Rows are points. The last column is the point's height on a tilted bowl or saddle (a function of degree 2), plus a little noise. Count its main directions that bend up, bend down and stay straight.

Points:
[[-.17,.21,.22,-.28],
[.13,-.43,-.21,.04],
[.31,-.31,-.20,.06],
[.01,.30,-.37,-.16],
[-.26,-.33,-.02,-.06],
[.00,-.31,-.34,.07],
[.19,-.05,-.11,.01],
[-.04,-.04,.20,-.16],
[.07,.24,.36,-.39],
[.14,-.44,.46,-.34],
[-.45,.12,-.39,.05],
[.09,-.27,-.10,.05],
[-.20,-.56,.53,-.72],
[-.22,-.21,-.13,.04],
[.22,-.21,-.13,.04],
[-.32,.15,.45,-.57],
[.29,-.03,-.38,-.07]]
Directions: 0 up, 2 down, 1 straight

Points:
[[-.31,-.12,.32,-.09],
[-.13,.19,-.27,-.31],
[.34,.31,.58,-.27],
[-.60,-.16,-.07,.17],
[-.70,.12,-.26,-.37],
[-.01,-.13,-.29,-.12],
[.08,.02,.24,-.17],
[-.13,-.14,-.04,.04],
[-.19,.19,.01,-.21],
[.15,.04,-.07,-.23],
[-.20,-.14,.28,-.05],
[.23,-.53,-.22,-.18],
[-.36,.35,.15,-.44],
[.38,.15,-.12,-.42],
[-.19,.34,.01,-.32],
[.49,.06,.23,-.41],
[.38,-.08,.16,-.37],
[.23,.46,.08,-.20]]
Directions: 1 up, 2 down, 0 straight

Points:
[[-.28,-.26,.10,-.53,.29],
[.00,-.08,.51,-.01,.17],
[-.03,-.29,-.08,.19,-.06],
[.28,-.38,.44,.08,.14],
[.11,-.21,.44,.31,.14],
[-.35,-.33,.05,-.54,.25],
[-.15,-.31,-.29,-.32,.17],
[-.30,-.06,.11,.15,-.03],
[-.16,.34,-.12,-.09,.28],
[-.28,.07,-.02,-.09,.10],
[.26,.05,.30,-.31,.09],
[-.44,.20,-.14,.04,.24],
[-.21,.47,.15,.05,.34],
[-.05,.05,-.18,-.13,.12],
[-.54,.44,-.06,-.24,.66],
[.38,.28,.16,-.17,-.14],
[-.16,.15,-.08,-.16,.18],
[.12,-.38,-.37,.21,.14],
[.12,-.26,-.11,.17,.01],
[.52,-.29,-.70,-.03,.67],
[-.44,.31,-.04,-.10,.37],
[.03,-.55,-.27,-.03,.05]]
Directions: 3 up, 1 down, 0 straight

Points:
[[-.22,.01,.16,-.55,-.12,-.12,-.53],
[.08,-.42,.10,.01,-.10,.75,-.09],
[.00,-.24,.05,-.05,-.06,.09,-.19],
[.07,.25,.43,-.42,-.37,.28,-.46],
[-.24,.04,.14,.37,-.83,-.24,-.56],
[-.06,-.14,-.11,.20,.13,.32,.05],
[.06,.62,.00,.22,-.05,-.55,-.17],
[-.15,.14,-.02,.16,-.16,-.07,-.13],
[-.11,-.10,.09,.02,.09,-.59,-.41],
[-.19,.20,-.64,-.16,.24,-.05,-.24],
[.31,.03,.26,-.21,-.34,-.03,-.39],
[.08,-.14,-.07,-.02,-.09,-.21,-.24],
[.08,.52,.41,.63,.04,.08,-.04],
[.15,.20,.51,.15,.49,.02,-.13],
[.10,-.09,-.41,-.16,-.36,.06,-.31],
[-.30,.13,-.13,.24,-.06,.17,-.07],
[.20,.01,.04,.07,-.28,.21,-.12],
[.31,-.94,-.21,-.07,.23,.10,-.52],
[.42,.35,.29,.13,.34,-.32,-.17],
[.17,-.17,.23,.14,-.06,.05,-.17],
[-.13,.07,.22,-.06,-.10,-.11,-.24],
[.61,.07,.28,.44,-.07,-.51,-.37],
[.09,.22,-.13,.02,.30,-.18,-.04],
[.21,.14,.22,.11,.17,-.26,-.15],
[.36,-.26,-.07,.00,-.06,.20,-.14],
[.21,.25,.49,-.04,-.07,-.01,-.26],
[.28,-.18,-.41,-.12,.13,.73,.05],
[.09,-.16,-.05,.20,-.02,-.01,-.10],
[.40,.43,-.40,-.02,.07,.47,.07],
[.01,-.22,-.05,-.21,.14,.15,-.15],
[-.11,-.10,.05,-.12,.21,-.14,-.21],
[.12,.38,.34,.00,.09,.48,.04],
[-.25,-.61,-.18,-.40,-.12,.48,-.45],
[.00,-.07,-.08,.12,-.17,-.25,-.22],
[-.21,.16,.60,-.18,-.01,.18,-.37],
[-.26,-.07,-.28,-.16,.06,.12,-.17],
[.23,-.26,.20,-.03,-.17,.13,-.27],
[.01,-.30,-.26,-.02,.34,-.25,-.25],
[-.49,-.20,-.03,.26,.43,-.17,-.26],
[-.32,-.02,-.06,-.06,-.04,.02,-.20],
[-.32,.27,.77,.16,-.14,-.22,-.57],
[-.30,-.02,.19,.05,-.06,-.55,-.44],
[-.16,.23,-.19,.21,.08,-.40,-.16],
[-.09,-.14,.07,-.06,.02,.29,-.08],
[-.46,.41,-.09,.31,.01,.04,-.14],
[-.02,-.09,.14,-.18,.20,.38,-.03],
[-.43,-.29,-.01,-.02,.06,-.11,-.33],
[-.40,-.09,-.18,.22,.67,-.11,-.17]]
Directions: 0 up, 5 down, 1 straight

Points:
[[.33,.08,.00,-.10,.18,.39,.43],
[-.27,-.45,.00,-.22,-.22,.09,-.05],
[-.15,.30,.05,-.15,.01,-.40,.03],
[-.14,.16,.94,-.32,-.30,.29,.62],
[.01,.21,-.05,-.05,-.74,.05,.20],
[-.14,-.49,.11,.38,-.09,.08,-.17],
[-.14,.12,-.44,-.15,-.33,.42,.25],
[-.07,.27,.04,.37,-.10,.16,.29],
[.07,.19,-.08,.07,.35,-.10,.32],
[-.17,.09,.43,-.76,.14,.17,.47],
[-.06,-.21,.26,-.47,-.13,.05,.17],
[.15,-.13,.08,-.10,-.57,.17,.21],
[.13,-.18,.12,-.19,-.06,.21,.23],
[-.05,-.16,.36,.31,.18,-.15,.07],
[.03,-.04,-.18,-.07,-.24,.00,.10],
[-.39,-.02,-.43,.30,-.04,-.02,.19],
[.03,-.24,-.13,-.04,-.14,.31,.19],
[.18,.32,-.06,.11,.23,-.16,.25],
[-.07,-.31,.37,-.03,-.11,-.07,-.10],
[-.26,-.21,-.08,-.12,.28,-.19,.19],
[.00,.06,.02,.07,.59,.19,.51],
[.10,-.54,.08,.16,.24,.11,.10],
[-.08,-.01,-.32,-.14,-.58,-.21,.04],
[.04,.25,.27,.16,-.57,.02,.13],
[.02,-.25,.08,.20,-.29,-.13,-.13],
[-.27,-.24,.37,.39,.19,.32,.30],
[.30,.08,-.43,-.06,-.42,-.05,.21],
[-.10,-.47,-.27,.06,.02,.11,.00],
[.05,.34,.04,.25,-.02,.25,.32],
[.05,-.15,.10,-.15,.09,.01,.15],
[-.29,-.06,.35,.06,-.10,.15,.18],
[-.09,.06,-.05,.24,.49,.11,.46],
[.11,-.04,.20,.34,.04,-.08,.13],
[-.17,-.21,.08,-.11,.10,.05,.12],
[-.28,.58,.11,-.05,.39,.16,.32],
[.14,.06,.02,.19,-.10,-.42,-.03],
[-.32,-.18,.26,-.39,-.01,.02,.17],
[.30,-.19,.16,-.61,-.27,.42,.59],
[-.09,.19,.14,-.49,.23,-.11,.21],
[-.33,-.19,.07,-.30,-.27,-.24,-.06],
[-.30,-.01,.06,-.24,.00,-.33,.05],
[.08,-.20,-.50,-.01,.12,.22,.26],
[-.60,.51,.03,.13,-.13,-.18,.29],
[-.17,-.14,.40,.21,.03,-.34,-.14],
[.16,.28,-.11,.63,.30,.35,.63],
[.09,.06,-.09,-.34,.07,-.13,.16]]
Directions: 4 up, 2 down, 0 straight

Points:
[[-.26,-.57,.37,-.26,.40,.17,-.20,.04,.37],
[.09,-.13,.17,-.33,-.08,.02,-.20,.30,.14],
[.09,-.55,-.02,-.26,.34,.01,.48,.03,.22],
[.32,.10,.31,-.33,-.52,.23,-.05,.04,.33],
[-.10,.22,.02,-.18,.00,-.11,.04,-.12,.02],
[.17,.05,.00,-.74,-.48,-.34,-.34,.25,.20],
[-.27,.55,.04,.04,-.06,-.14,.04,-.02,.06],
[.22,-.07,.08,.00,-.22,-.11,-.17,.01,.03],
[-.02,-.51,-.10,-.20,-.41,-.30,.35,-.11,.16],
[-.03,-.41,.00,-.31,.36,-.26,-.68,.06,.21],
[.18,-.30,.26,.06,.44,-.35,-.07,.05,.06],
[.10,-.29,-.63,-.33,.20,-.36,.09,-.07,.11],
[-.33,.15,.08,-.30,-.04,.17,-.09,-.65,.26],
[-.01,-.04,-.18,-.13,.19,.30,-.15,.10,.11],
[.51,.29,-.02,.04,-.15,-.32,-.04,.08,.15],
[-.22,.34,.23,.01,.14,-.28,.01,.21,.05],
[.25,.15,.00,.41,-.33,-.29,-.29,.18,.03],
[.42,.46,.29,.17,-.61,-.14,.30,.06,.17],
[.25,-.16,.80,-.02,-.07,.41,.22,.18,.64],
[-.03,.02,-.13,-.25,.02,-.20,.33,-.15,.04],
[-.32,.16,.75,-.67,-.17,-.22,-.10,-.24,.45],
[.03,-.27,.31,-.14,.44,.33,-.31,-.72,.11],
[.17,-.02,.00,.44,.11,.20,-.54,.35,.26],
[-.44,.06,-.06,-.08,-.13,.02,.51,.14,.20],
[-.09,-.02,.51,-.07,-.07,.08,.14,.31,.21],
[.31,.06,.25,-.58,.12,-.44,.26,.35,.40],
[-.64,.46,-.27,-.09,-.57,-.14,-.28,.05,-.34],
[-.11,-.15,-.13,.07,.03,-.22,-.36,-.27,-.06],
[.47,.10,-.20,.29,.27,-.56,.16,-.85,-.45],
[-.10,-.09,-.07,-.21,-.12,-.45,-.41,.25,-.04],
[-.20,-.08,-.24,-.20,.13,-.38,-.14,.02,-.06],
[-.25,-.31,.44,.18,.12,.09,.08,.26,.30],
[-.13,-.01,.33,-.10,.14,-.64,.34,.15,.04],
[-.04,-.04,-.28,-.10,.28,-.03,.30,.07,.16],
[.10,-.11,.76,-.47,-.30,.47,-.12,-.46,.94],
[.20,.01,-.05,-.15,-.47,-.39,.32,-.32,.08],
[-.11,.08,.07,.21,.19,.31,.03,.11,.16],
[.03,.25,.33,-.02,-.15,-.57,.25,-.34,-.08],
[-.15,.05,.03,.01,-.13,.04,.15,.08,.04],
[.04,-.07,-.07,.08,.00,-.49,-.20,-.08,-.05],
[-.31,.12,.48,.40,-.16,-.27,.32,-.26,.07],
[.08,.06,.21,.02,.05,.01,.39,-.01,.16],
[-.17,-.25,-.03,.29,-.34,-.17,-.36,-.01,.05],
[.27,-.17,-.05,-.17,-.07,.52,-.35,-.20,.32],
[.22,.02,.11,-.01,-.07,-.08,.13,.33,.16],
[-.20,.07,.02,.21,.74,.34,-.26,-.16,.30],
[.33,-.08,.08,.26,.05,.28,-.37,.41,.29],
[-.15,.22,.25,.19,.21,-.40,-.13,.19,.05],
[.28,-.04,-.29,-.29,.26,.23,-.38,.05,.18],
[.02,.18,-.26,.27,.22,.40,-.06,-.25,.15],
[-.22,.23,-.22,.13,.07,.30,-.22,-.55,.17],
[.44,.16,.26,.17,.07,.12,.12,.32,.26],
[.03,.33,.16,-.27,.17,-.03,.10,.01,.18],
[.42,.05,.07,.04,-.09,.27,-.30,-.49,.14],
[-.17,-.02,.29,.02,-.23,.51,.07,.06,.28],
[-.14,.71,-.28,.46,.18,-.18,-.07,.09,.24],
[-.36,.10,.38,-.03,-.06,.07,.63,.11,.41],
[.18,-.11,.55,-.05,.28,.16,-.08,-.01,.26],
[.33,-.19,.11,.18,.23,-.21,-.15,.12,.17],
[-.27,.49,.37,.04,.36,.66,-.23,.16,.40],
[.24,.23,-.29,-.22,.20,-.20,-.26,.05,.12],
[.05,.34,-.31,-.05,.17,.25,-.03,-.02,.10],
[.06,-.46,-.36,-.40,.00,-.40,.14,-.57,-.32],
[-.03,.35,-.37,-.20,-.20,-.09,-.08,.32,-.03],
[-.03,-.22,.15,-.20,.47,.39,.10,-.50,.10],
[-.33,-.13,-.10,.27,-.07,-.28,-.12,-.05,.01],
[-.20,-.40,.38,.02,.27,.37,.06,.03,.44],
[-.25,-.52,-.19,-.37,.17,-.30,.16,.01,-.02]]
Directions: 5 up, 1 down, 2 straight
